Each wall is flat, endless, passes through zero and stands at right angles to its row. A trip goes straight from one point to another. Which walls does it cross, in order?

Walls:
(1): [34 23]
(2): [29 28]
(3): [ 19 -18]
(4): [-68 -52]
Trips:
[53 -5] to [-12 -30] -> 2, 4, 1
[ 68 -37] to [ 8 23] -> 3
[ 28 -33] to [46 66] -> 2, 3

Walls:
(1): [-78  25  31   9  74 -39]
(2): [-61 -54   4 -11  39  67]
(3): [ 14  23 -24   8  55 -12]
(4): [  6  -4  43 -10 -28 -13]
(5): [-56  -5  23  -4 -12 -34]
(6): [-11   7 -47  40 -81 -68]
(7): [-25  32  77 -46 -42 -47]
(8): [ 35 -38  -8  39  -3 -34]
Trips:
[ 10 -52  64  -7 -50 -28] to [ -2 -44  12 -49 -73  -9] -> none
[ 31 -62  57  28 -32  25] to [  2  -6 -22   0 -53  59] -> 7, 6, 8, 4

Walls:
(1): [-37  43  16  13  95   6 -12  11 -13 -20 -22]
(2): [-14 -31 -23 -45 -22  25  27   6 -17   6  12]
(3): [ 19  77  41  13   4 -14  36  53   0 -63 -31]
(4): [-18   2 -52   6  45 -19  36 -36 -74 -24   7]
(5): [-29  -8 -35  10 -13 -31  12  63   5 -19 -69]
(6): [ -5 -43  31   5  32 -22  23  24 -13 -36  15]
Trips:
[ -9  16  31 -45  19  -8  72  -9 -22 -50  10] to [  9  60 -16  -2   4 -41   1 -47  -3 -20  28] -> 2, 6
[ 30  -5 -28 -14  24   7  26 -12 -33 -13   6] to [ -8  39 -81 -22 -40 -45 -20   7 -35 -16 -51] -> 3, 5, 6, 1
[  5 -14  21 -59  45  -4 -40  -3  28   7  58] to [-29  -8 -69 -10  35 -15   6 -41  16   4  31] -> 4, 6
[-53   2 -33  48  27 -15 -17  20   4  34  21] to [ 14 -27  30  -5  24 -10  36 -19   5  27  25] -> 6, 5, 2, 1
[ 11  45  77 -10  18 -32 -46   5  20 -17  38] to [-47 -39  19  -2 -39 -18 -14  51  -3 -48 -91] -> 5, 2
[ -8 -26  -2 -82 -11  27   3 -36 -23  48  12] to [  0 -31  35 -28 -26  -8  14  39  35 -33 -42] -> 4, 6, 5, 3

Walls:
(1): [ 22  33 -10  -8 -64 -23 -21  38   2  -1   2  41   7  33  23  -7  19  21
  35 -60]
(2): [-56  -5 -37   8  26 -19 -52  26 -15  12  95  12  49  -4 -16  24 -20  10
   1  -5]
(3): [-52 -46  16  52  45  54 -52  35 -35 -21  76  14  33   0  35  10  64 -42
  -6 -14]
(4): [ 55  11  18  15  -4 -29 -12  46   9 -51  -8   3 -25  18  11  21 -80 -34
 -32  21]
(5): [ 32  -4  40  15 -35 -47   9 -14 -42 -38  46 -34  36  42  -8   6 -22  26
 -27  39]
(6): [-60  15 -39 -22 -35 -13   8  14  27 -52  -6  51  35  23 -26  31   9 -46
  17   2]
(7): [ 15 -15 -52 -26  24 -16 -19 -31  43 -36 -12 -13   6 -24  -3  57  60 -30
 -51  13]
(8): [ 17  42  19  30 -21  -7 -32  -8  16 -41 -47  19  19 -22  35 -17   0  -3
  33  -1]
Trips:
[ 14 -11 -52  20  -8   3  -9  -6 -22  59  33 -27  46 -26  47  10  25  29
   0  23] to [ 62 -24  14 -26  -9 -46  31 -33  -1 -37  41 -15  30  13  19  -1  -3 -26
 -23  61] -> 4, 3, 2
[-36 -34  29 -19 -22 -12  29  -1 -20 -12 -42  23  34  -9  10  25  13  46
 -17 -14] to [ 17  34  30  -5  -3  -1 -25   9 -28 -19  13 -12 -37  30  19 -35  -4  20
 -25  40] -> 6, 4
[ 20 -10  36 -26  72  20 -10  19  28 -29  15  -3  27 -43 -41  11 -10 -11
  -9   6] to [-14 -20  31 -17 -16  19   0   0  11  22  -2 -24  37  19   2  12 -30  40
  18 -29] -> 5, 7, 4, 3, 1
[-22  45   3 -15  -8 -29  24   5  15  15  -2   6   5 -21 -47 -79 -25  24
  42  21] to [ 10  63  28 -11  27 -11 -14 -28   6  21 -13 -44   0 -20  -3 -44   7 -54
   5 -12] -> 6, 1
[ 21 -13 -22 -32 -16 -21   2   8 -25 -13 -28   4  16  39  16  10  60  26
 -37 -22] to [ 21 -15  38  20  22 -21  10 -17   8  26 -17  -1 -51  32  -1  33 -18  38
 -28  22] -> 6, 4, 1, 7

Walls:
(1): [ 31   7 -13  34   7   6  21  -5   3 -42 -23 -10  -2 -10  31  43   4  43
 -27   2  52  15   6  23   8  19 -16  30  11  -1  57 -20  11  37  16  12
  22   6   6 -70 -19   1  47  30  28  14   4   0]
(2): [  1 -16  15 -60  14 -40  21 -47  49 -38 -25  -7  17 -41 -32  48   4   4
  -7  -1   4 -58 -47 -16   1  -4  51 -27  19  25  -2 -53   0   5  -5 -27
 -13  21 -36  -8  18 -31 -29 -69   4 -51  -9 -16]
(3): [  3  -8   1 -11  17  -7   4  -2   0   2  33  13  28 -39 -32   6  14 -13
 -25 -13 -22  28 -12  10 -23 -12  26  14  26  14 -32  -2   9 -29  20  -7
  13 -15 -11  22  12 -33  32 -29  -3  -8 -19  -8]
(4): [ 24  26  46   0 -13  19  14   8  -4  42 -27  -7 -15  49   9   7 -10 -15
   6 -18 -20  21   1  20  62  10  -3  50  -7  38  -9 -16  -4   1   5  -1
  32 -22 -46  15  24 -24  23  44  51 -17   0  -3]
(5): [ 39  58 -24  -8   8 -19 -30 -24 -52  15 -30  23   3  -8  16 -30 -20   9
 -33  55  -7 -17 -14 -50 -15 -26 -49 -25 -19  27 -28   0  39  37  26 -36
  28  13   6   3  34  12  -7   6  18 -10  13  46]
(6): [  2  10  -5  40 -21  34  30 -73  45  25  23   8  -6  26 -12 -63  15  37
  -5 -26  13   5  -1   1 -45  23  19 -23   0 -11  -9  29  56  55  -8 -34
  32 -28  38  27   7  19 -16  11 -34   7  21 -16]
Trips:
[-11  25  26 -19  11  25  38  11  24 -17   5  36 -14   0   1  -4 -11 -11
 -43 -20 -38 -30  24 -21 -10 -10  28  41  -6  18 -56  34 -26   3 -44 -43
  16   1  -5 -19  -4  -2  27 -39  36  -9  30   7] to [ -4  17  -3  51   6 -13  -1 -37  41  35 -20 -22   4   4  -5  22  33   9
  -6  -6  20  17 -16 -41   9 -28 -27   5   9   6 -16  21   3 -25 -10  33
 -21 -10  13   0  -9  -2  18 -41  53  19   4 -25] -> 5, 1
[-15 -15  36  36  29  53 -49   5 -29 -31  -7  11 -16  -1 -13 -14  44  15
  46 -24   4  11  14  10   3 -13  21  23  38   0 -40 -28  33  -8  24  -8
 -13  12   9   6 -19 -16  25 -39  -2  35 -55 -25] to [ 41 -22  26   4  16 -10   7 -48  43 -20   6 -95  38 -36  19 -16  -9 -14
  61   8  25 -15  -2 -11  18 -27   9  -7  16 -15  -2 -33  12 -30  16  43
 -30 -32 -24  -4  42  51  26  18  67  16   0  24] -> 1, 4, 2, 3
[ -2  28  -8   1   3   6   4  -7  43  -5  16 -18  40   6 -51 -45  12  -2
  27  23  37  33 -44  15  26   3 -26  -8 -44  -3  57 -25  14   9  -3  -6
 -40  38 -13 -22   3   6  35  41 -13   1  -5  27] to [-38 -26 -62 -12  27  68  27 -16 -15  -5  56  33  -2  18  13  33  28  -7
 -29   4 -44 -42  -7  13  48  -7  17  -6  -2   4  19 -11 -10 -58  -4   2
 -40  32 -22 -13  37 -42  29  33 -37  -1  12 -15] -> 6, 2, 3, 1

Walls:
(1): [ -5  14 -15  14  -5 -41 -39  24 -19 -49  14 -11  25 -11   0   8  -8 -39
 -32 -11 -50  -5 -44 -22  16 -13 -16  29  19 -43  52 -16 -24   8  22  13
 -17  50 -51  45 -11 -19  -4 -58 -16  18   8 -72]
(2): [ 22 -43 -27 -37  31  15 -31  11  19 -16 -42 -48  11   1 -10  47  45   1
   2   2  -6   4 -23 -12  58  29 -30 -45  38  19  13  -9  41  26 -11 -30
  39  33   2  -4  24 -22  27 -45 -20 -34  36  37]
(3): [-30  50  42 -52 -12 -29 -13 -12  18 -51 -19  12  18  10 -16   5 -18 -33
  25  -8  13 -26 -14  -3 -15   5   0   0  39 -20  61  11  20  14 -47 -53
 -43  13  24 -13   5  19  41 -16  12  42 -30 -51]
(4): [-12  43   6 -14  -9  -4  -3  10 -58 -27 -19   8 -15  17 -37  16  -6  -3
  11  53  50 -32 -42 -34  -7  16 -15   7 -31  20   1 -12  15 -64 -15  -5
  10  19 -15  11 -27  15  -7  -5   3   7  33 -29]
(5): [  7 -70 -24 -25 -35 -10   6  22 -18 -19 -36  -8   3   0  51  71   8   7
  60  22   9  29  18  22  -2   1  20  29 -26  20  16  39  -8 -25 -29 -20
  10  19   2  76  -2 -38  21  15 -36  35 -42  10]
(6): [  2 -58  59 -12   3  40   8  18 -35  14  21  17  25 -44 -12  13 -40 -14
  46  79  72  18  51  18  36 -40  -4 -26 -16  11 -15   1 -12  -5 -10  32
  22 -42 -36  17 -17 -21 -15 -22  -6   1  -3   7]
(7): [ 20  -7  -5  19 -37  -8   6 -17 -93 -27 -42  61 -41 -30  -1  46  -3   3
 -22  -4   6  14  46 -21 -13  20 -42 -72   3  -9  -2 -35  20  -6  67 -40
 -18  10   2  -8  -6 -56  -4  -7  -7   4 -19  68]
(8): [ -4  29 -26  11   7  -2 -18  -7   5 -44  -1 -22 -26 -18   5  -8 -56   7
 -33 -41 -53  75  12   7 -47 -42  -3  12  29 -44 -21 -34  20 -17 -28  38
 -64  -1  -9 -21   0  -5  28 -30  24 -28  42  -5]
(9): [-13 -27  -1 -20 -11 -19 -11  15 -40  13  20  38  20 -26  -7 -26  45  -6
  -6 -12  10  -9  21  33 -34  19  42 -29 -52  -3 -47 -50  34  72 -11 -32
 -67  16 -31  41 -30  13  -8  36  -3  -8  15  16]
Trips:
[-43 -27  10  31  35  39 -36 -38 -33  10  34 -53 -23 -17 -26  33  14   2
  23  47   1  55  33 -44 -47  32 -12  -3  22  17  -7 -44   2 -14  -5  10
 -34 -16 -32  -6  55  -2  32 -24  21 -29 -24   3] to [-12  36  -2  34   6  -9  -7  -5 -19  16  20  -4  35  -6  31  27  21   6
 -12   3 -39  17   6  21 -29  14  26  16  43   9 -43 -39 -48   1  17 -19
 -11  24 -23 -58 -35 -20   3  -3 -15 -12  11  95] -> 4, 9, 6
[ 32 -42  31 -50  47  13 -14   5 -51 -10 -42 -20   2 -68 -22   0 -34 -10
  45 -11  -1 -28   6  65  -1 -18  42  -7 -10  31  -9  -2  17 -20  -4 -42
  45  26   8 -25  67   0 -19 -18 -28 -24 -16  43] to [-36  -7  21 -16  27  -2  -4  45  25 -67  43 -19 -21  50 -22  10  69  30
  14 -12 -26  27  19 -62 -25   2  16 -30  -5 -48  -5 -21   4  16 -30 -33
 -44  23  25  -3  -9  -5   9 -10 -66  -9 -49  13] -> 3, 6, 8, 1
[ 25  18  23 -33  -5  16  41  35 -37  38 -16   3  -1 -19  30   2  51  23
  23  46 -26  47 -24 -18  40 -21   6  12   9 -28  36  31 -17 -82 -19   7
  20   5 -10 -14 -65  13 -10  54 -22  21   4   2] to [-17 -44 -27  35  -8   2  18  18   2  -5  55 -12  12  19  32   8 -17  14
 -26  17  41   1 -15 -23  -7 -39 -45 -42   2 -11   7  35 -27 -14  18  22
  32 -64  28 -21  11 -31  -7  -5  10 -16   2  15] -> 7, 4, 5
[ -6 -36  43   3  14  33 -34 -18 -46  31 -60  -1 -47  32  43 -43  -9 -20
  17  14 -27  24   0 -39  -2  -2 -16   2 -27  46  14 -11 -39  12 -50 -33
  75  -4  41 -17  45 -18  73  42 -37  -6  16  22] to [  6  -9   0  -4  24  -5  -8 -54 -15  25   2  -6   3 -31  24   5  49 -31
  16   4 -11 -13 -48 -27  -5  52  57  30  32  60  13  18 -18  -7   6  17
  -5  65  16  13  42  28   7  13  -9  -3 -31 -21] -> 6, 7, 4, 3, 1

Walls:
(1): [ 27  24  13   1  -5   3  17 -42  16  16  -1 -44   8  -8  66 -28  13  25
  40 -61  21 -20  18 -14  -3 -35 -13  13 -28  34 -23  70  -5 -11  19 -14
  15  61  23  44 -43 -35  10  19   8  41  -4  24]
(2): [ -3  24  20  37   0  12   3   2  -3  37 -12  18   0 -10   0  11  -8  36
 -22  11  -2 -25  54   0 -48 -11  44 -19 -41 -15 -55 -32  33   8  -6  -6
  16 -83 -28  -6 -27  -8  -9  55  33 -13 -27 -37]
(3): [ 84  29 -35 -41 -16 -52  15  52  26  59 -23  -1  -5 -25 -15 -13  35 -13
  29  20 -13  10 -48 -11  43   3  33  77 -40  17 -16  26 -23 -31 -27  41
  28 -35   8  -7   3   7  -6 -66 -23  10   4  -8]
(4): [-40  19  12 -37 -25  35 -30 -21  27  -9 -27 -55 -62 -10  13 -19 -25 -18
 -54 -27 -10  32  49  24 -12  14  28  16  -5  29  84 -35 -49   7  17 -25
   8  52  49 -45  37 -22  14 -28  -4 -45 -23  52]
(5): [  6 -10  29 -17 -17 -21 -20  -8  -5  18  -3  67 -12 -20   2   9 -21   5
  -6  -5  67 -44 -35  -5  12 -21 -42  17  26  21  -2   9  14 -14 -17 -46
  14 -35  56 -14   2  17   8 -56 -42 -49 -24  26]
(6): [-20   0  -1  50  21  -3 -15  -5  13 -25   6  63 -43   1  10  -3 -31 -33
  10  15  16 -11 -28   5 -90 -29  37  33   8   8   9 -25  19  62  27  31
  10 -51  20 -22  12   6 -32  34  13  38 -18  37]
(7): [ -6 -79 -10   7 -20 -34  46   2 -10   9 -31  31 -24  29  20  22 -48   7
 -10   1  12 -14   9  35 -29 -25  -3  27  27  25  25 -50  -8  50  69  65
  -3 -28  -9  19 -18 -21  21  38   1 -30  14 -41]
(8): [-29  83 -18 -17   6   3 -14 -41  -2 -10  22  -9  26 -11  42 -14  -1  39
 -17   9  14 -10  37 -10  33 -47   5  76 -29  38 -18  10  22   0  40 -32
  16 -23 -11  41  11   0  20 -22   5  13 -10   5]
(9): [ 30 -11   5  34  28  13  -1  -4   5  16  20 -34   3 -15   8  -7  22 -27
  -8  14 -61  18   3 -18   2  10  17  43  28  30  11  -6 -30 -20  17  13
 -16  -5 -24  12  41   0  15  -8  -9  10  50 -27]
(10): [ 15  44  10  -6 -20   2  -6  42   6  23 -46  32 -17 -55   8 -21   5  -9
 -20 -40 -10   2  31  32  36 -45  -6  33  17 -11  -7  -7   8 -15  -8   1
 -40   0  42 -17  32  -4 -18 -11  18 -16 -10  15]
Trips:
[ 62  -9   8  28 -21 -64  13   4 -11  35  -5  -2  51 -57   4 -31   5 -19
   0   0 -28  31  -5 -35 -12 -51 -16 -22  -7  -6  -4  15 -56 -17 -18  26
   4  16  21   2  -8 -38 -29   3 -16  -5   4   4] to [ -6  13  21 -25   2  -3  20  -8  -9 -19 -34 -37 -69   8  21 -22   9  -6
  -2  -7  -6 -67 -49   5 -48  26   3 -38  22 -17   4   0 -60 -15 -13 -19
  50 -21  29 -10  19 -12   2 -41 -23  16  40 -11] -> 5, 4, 10, 6
[  3  20  33  65 -13 -12  28  37 -24  15   0   3 -36  17   4  17   1  13
  60 -47 -21  15 -23   6  19  29   5  13 -22  -3 -53 -14  23  40  14  18
  17 -27 -34  40 -24 -28  54  -5   7  72  45 -14] to [ -1  29  33  -9 -28  23 -60 -25  25  25 -17  16 -11 -40 -10 -53  13   2
  44   1  12  -2 -43   9  32  42 -12  18  13  19  20 -28   6  28  40  21
  27   8 -22 -31 -50 -11 -18  36  25  24 -31 -12] -> 9, 10, 4, 7
[  5   8  65  16  29  -1  -5  -4   6  34  30 -57 -19   4  11  -8  31  68
  15  16 -23  -8  32 -30 -15  51   9  18  32  12   7  -5  42  36 -13  -2
   8  -2 -19 -18  14  11 -21 -16 -10 -33 -51 -39] to [  4 -20   9   8 -16  -4  -3 -24 -20 -13   4  13   1  19 -39 -36  18 -33
  -5  19   6  50  11 -26  26   0   3  17 -40  33 -22  19 -27 -31  10  15
 -19 -45  13   9  34 -31  -4  30 -11   2 -45  60] -> 3, 6, 5, 10, 2

Walls:
(1): [ 24  15  25 -17 -13 -40 -18   4   9 -46 -43   2  54  44   0   8  10  -6
 -10 -24  31  -1 -34 -39  18  36  -4  37   7 -33  12 -10  23  53 -36  31
  -2   4 -46 -34   4  75  -7  -8 -37 -72 -76   0]
(2): [ 16 -19 -12  27  -7  54 -12  27  16 -24  14  -8  27  54 -14 -35  -6 -42
 -57 -14  10   1 -20  43 -27 -13 -18 -37   1 -20  16  37 -30  -8  53  20
 -58  -7 -26 -76 -38 -24   0 -57  -6  -8 -27  26]
(3): [ 17   3 -27  67  23 -22  58  10  22  11  53 -58  73 -42 -16  -3 -41 -20
  16 -14  -6 -48  -2  19  -2 -10 -24  41  -9  -4 -25   4  31 -45 -35  31
  -5   0 -15   3  24 -19  49  45 -22 -20 -31 -29]
(4): [ 34 -43   4   3  88   2  25 -26  26 -17  42   0  10 -14   8 -37   3 -32
  18  -9  27   8  20 -18  -5  -3 -27  20  -7   5 -48 -16  60  18  15  16
  17  -9 -25 -22   0   9  39  19 -16  14  21  31]
(5): [ 18  -4  43   6  -3  -6  -9  -7 -42 -55  22 -16 -12   4 -49  47  51 -36
  45  -1   7  -4 -31  20   6   4  39  15  36 -19  22  22 -13  18 -37 -76
 -21 -18   8 -31  25  42  -9  -3  13 -16   8  12]
(6): [-24 -77 -43 -39   5  -4  26 -23 -30  33 -14 -45 -52   6  45 -10 -33  37
  47  37 -14  30 -65 -28 -22  43  -3  24 -11 -24 -41 -51   1 -74  -4 -31
  19  26 -19 -16 -35   8 -37 -23  24 -28   2  -1]
(7): [-24  36  18  18  20 -47 -21  22 -16  30  58 -11 -27  -5 -14 -59   7  -6
   0  11  32   5 -13  -4 -16  -6 -17 -24  30 -30   0 -21  38  23   7  12
 -41 -11  48 -57  36  16   4  14 -33 -12 -20  31]
(8): [ 25  15 -66 -42 -44  14  23  14 -10   5  11 -26 -19   7  -2  60 -34  56
 -11  18   7 -46  52  19 -25  59 -17 -25  -3 -36  -1 -32  -2  -6  -9 -28
   1  73  -7  16 -25 -39 -13   6 -11   8   8 -10]
(9): [-10 -20  34 -27   9  55 -10  25  22  14 -42 -37 -19   1  71 -53  -6 -42
  20 -16 -27  -7   2  37  -7 -38  24 -38   5  23  14  -1  -3  16  12 -12
  12 -15  35   8  25   6  46  -9   8 -36  -5   1]
Trips:
[-15  23  18  34  46 -37  35 -19  11 -13  40  34  17 -20   9 -83  44  14
  24 -52   5 -15  -3  35 -74   2 -17 -13  32 -15 -30 -14 -95  46  27 -27
   9   7  30 -27   1 -31 -10   1  11  25 -47   6] to [-18 -30 -37  -2  22 -11 -37  37 -22 -10 -20 -11 -26   4  16  47 -28   8
  11   6  24 -17  27  10  13 -16   5  19  -6   2  21 -19  -7   3   9  26
 -29 -24   5 -11   6 -48   5   0 -16 -21 -42  10] -> 5, 8, 4, 1, 6
[-35 -64  -7  -1  18  -2  11 -19 -44  58 -12   4 -28 -19 -29  49   9 -27
 -12   4 -47 -34 -78 -31  38   1   6  34 -38 -18  22   7  -9  -9  19  20
  24  32  -8 -34 -20 -11 -29  40 -10 -41  24 -12] to [ 28 -25 -18 -40  38  21 -33  -4 -30  41  15  27  19 -13 -26  10 -10  21
 -26  16  90  21  -8 -18  19  20 -43  -9  46  21  27 -38  27 -13 -17 -17
   0 -49 -15  10  13  58 -37  11  22  51  22  91] -> 3, 4, 1, 7
[-86 -43  -3   1  24  53  13 -24  24  -8  -3  -9  41 -23   2   3 -17 -11
 -16 -71  -6 -28 -31 -32 -10  10   7  38  13  27  19 -13  33  23  87  20
  18  12  37  -7  -8  29  -9  28 -12   6  45 -95] to [-23 -29  34  22  17 -93   6   8   0 -17  27  24 -24  -2  19  -2  15  31
  -4   0  18  24  23   4  21   4  70  -4  48 -23 -29  33 -31  -1  39 -22
  63  -8  10   2  -7  20  22 -33  78  32 -10  11] -> 3, 5, 9, 7
[-18 -21  40  31  21  22   2 -11   4 -55 -28 -13   3 -26  33  31  -6 -38
 -44  25   6  25   4  16 -21 -55 -16 -12  16  24  10  49  14 -18  27 -23
 -31  21 -16 -21  33 -19   0  39  34  41  -3 -33] to [ -4  33 -44  -4 -54  18 -12 -21  28  16  -5 -18 -58  -6   9  -1   0  47
 -19  17  14  24  12  10  18 -17 -25 -49 -50  -8 -45 -42 -30  20   2 -31
  20 -13 -28  13 -36   4 -54 -32 -34  14  42  -2] -> 3, 4, 5, 8, 6, 9, 2

Walls:
(1): [-28  29 -15  20 -27   0  18  15  30 -42  13 -17  18  -4 -34  25  16 -56
  -9 -36 -18 -17  16  52  -8  22 -16  31   4  -9 -66  -8 -18   5  36  51
  13   2  -7 -19  -8 -13  20  25  21 -14  14 -19]
(2): [ 37  28  -4 -32 -10  10 -29   7  17   8  21 -11  12  37   2  15   1 -28
  -5   9 -10 -33 -10   1 -13 -13  16  19 -10  40  37  16 -21 -18  41  40
  35  16 -24 -21 -30  11   1 -14  34  18  -9  14]
(3): [ 27 -52 -11  28  -3   8 -27  15 -15   7 -26   6   2  81 -13  58  -1   0
  58 -26  19  -7 -30   2   3 -22   8  39   5  42  35 -44 -21  53  21  29
  23  27 -54  28  30  23   4 -17  -6  44   1  22]
(4): [-39  10 -15  20   4 -19 -27  -5  42 -16 -21  13 -19   6   3  63 -11 -16
  38  27   7   0  14  14 -22  12  18  11 -24  13  35 -12 -14  -7  20  -2
 -17 -10  40  -9  -3 -52   1 -46  -9  -6  30  17]
(5): [-39 -29 -39  13 -15 -12  38 -35  -3  -1 -20 -27  -8 -39  39 -19   1 -19
   7  20  42 -33 -33   4 -25 -24 -17  -9 -57 -31  28  -2 -40  15  -5   9
  30 -63  10   4   4   2  10 -19   3  -7  32 -55]
(6): [ 15  -1 -15  22  27 -32  25  30  41 -18 -34  -5 -26  12  28  29  11   7
 -26  -1  -6   6  19  12 -12   2 -11  22 -17  19 -12 -16 -36  24   2  20
 -27   6 -17  -6 -14  -8  -4   6  18   5 -15  -3]
(7): [ 28   4   1  -8 -33   7  -9   4   1 -16   0   7  20 -16   7  60 -28  43
  24  -1  35  -5   6  22 -14 -17   2  26 -44  46 -36   9 -14  13  30 -14
 -15 -12   4   1   6 -18  28  -2  19  29  35  14]
Trips:
[-18 -42   8 -10 -27  17  31 -28 -19   4 -12 -29  -8   9 -52   1 -40  14
  24  19 -28 -28   2 -35  -9 -22 -15  13 -33  19   5  19   4   0  -6  -8
   7 -11  51  13 -16 -45 -11   4   1 -25   1  32] to [  8  64 -21 -18  16  36  30  38 -37  30  -2 -54  25   3  29 -42 -13   1
   7  15   7 -15   7 -18   6 -60  28 -29  41  -6 -17  13   9  11 -13 -37
  27  -7  12  14  -2 -25  -1  27  -6  24 -14 -18] -> 4, 7
[ -3  17  28 -17 -62  17  31 -14 -11  -7  33 -32 -48   3   4  -1   9   2
  15  12  11 -13 -44 -10  30 -11  29   6  -8 -17  25  -5  38 -19 -23  -2
 -34   5   9 -57  14 -19 -24 -49  10  27 -76 -34] to [  2 -12 -16  38  27   8  -3 -21  12  15   5 -39   7 -43  -4   6 -47   0
  -4 -19  12  21  24   4   4  -2   1   7  43  11   6   2  -5  -4  -5 -32
  29  20 -39  13  17  11 -23  -7 -30  42  -8 -23] -> 2, 3, 5
[-36   8  15  23 -20  22   9   1 -40  -2 -18 -30   8  59  36  12  26   8
 -51  13 -15  27   0 -15   5   5   5 -56 -26 -25  21  38  -8  -9  17  -6
  40  27  25 -37  -8  24 -32  46  50  -9 -24  27] to [ 34 -29 -35 -14   0  15  22 -23 -11  -7  34   8 -14  46 -13  22  12 -12
 -11   3 -26  11  25  34   5  22  -1 -16  -7 -28  -9  -3  48 -70   3   9
 -31  18 -32  17  13  32 -26  24   8 -18 -12  34] -> 1
[ 26 -21 -17  35  40 -46   2 -14  26   3 -26 -26  54 -15 -31  31 -51  27
  26  10   6  34  43  39  -7  26  19   5   4   1 -15   0 -58  -8  16   3
 -47 -25 -18   1 -14   7  47 -42  35  52  -6 -38] to [  9 -44  31  11   2 -40 -11   2 -33   1  -4 -25  38  10  12  31  10  25
  -2   2  -7  14  -5  -5   7  27  13 -18  -3  -5  -8  12  26  -2  23  39
  -4 -11 -39  13   0  13  25  -8  71  23 -10 -18] -> 2, 5, 4
[ 50  17   1  33 -45 -15  15   5 -14 -41 -48   8   0   6  17  -1 -50  21
 -12   3  -3   3  29 -50   3  13   7 -11 -26  30   8  27  20 -16  26  52
  -9 -18  15 -36  11  17  13 -12 -29  17 -10  13] to [-43  64 -13  -6 -22  33  -7   2  34   7 -41 -31  16 -20 -10  24 -28 -22
 -29 -10 -24  48  26 -13 -30  13 -37 -53  -5 -37 -14 -12  14  -1 -16  16
  -7  -4 -41 -22   9   7 -12  -8  10   8  -5   0] -> 3, 1, 2, 7
[-22 -20 -35  34 -36  22  -1 -21   4  11  54 -24  34 -14  32 -18 -29 -17
   2  -9  18  53 -28   9   2 -25 -31 -28  61 -51   5  24  -6  11  13   0
 -29   0  -6  22  38   3  12  30  10  -1  10  95] to [  6  11  37  -2  -9   7   0   4  -4 -53   9   1   8  33 -28 -15  24  10
   8  -2 -31  14   2   1  49 -22 -14 -29  11 -53 -30  11 -35 -50 -11 -53
 -26 -13 -27   1  31 -46  46  12  50  -2 -11 -19] -> 1
[ 27  51 -54 -39 -26  27   1   3  -6 -13 -17  10 -30   5  16 -39 -22  21
   2  29 -29 -14 -27   8  -9   7 -12  -3   6   3 -12  53 -34  -4 -34 -41
 -10  21  -1 -14 -33 -29  -1  21  32   6 -17  21] to [ 16  -7   5  -8  11 -35 -19  12 -40  18  14 -10  33 -15  36  37 -24 -13
   9 -64  13  26  45   7  22  12 -14  23   6 -18  31 -16  10   5 -21 -61
 -18  55 -51 -25  -2   6  20  29 -22 -34  25  -3] -> 2, 3, 6
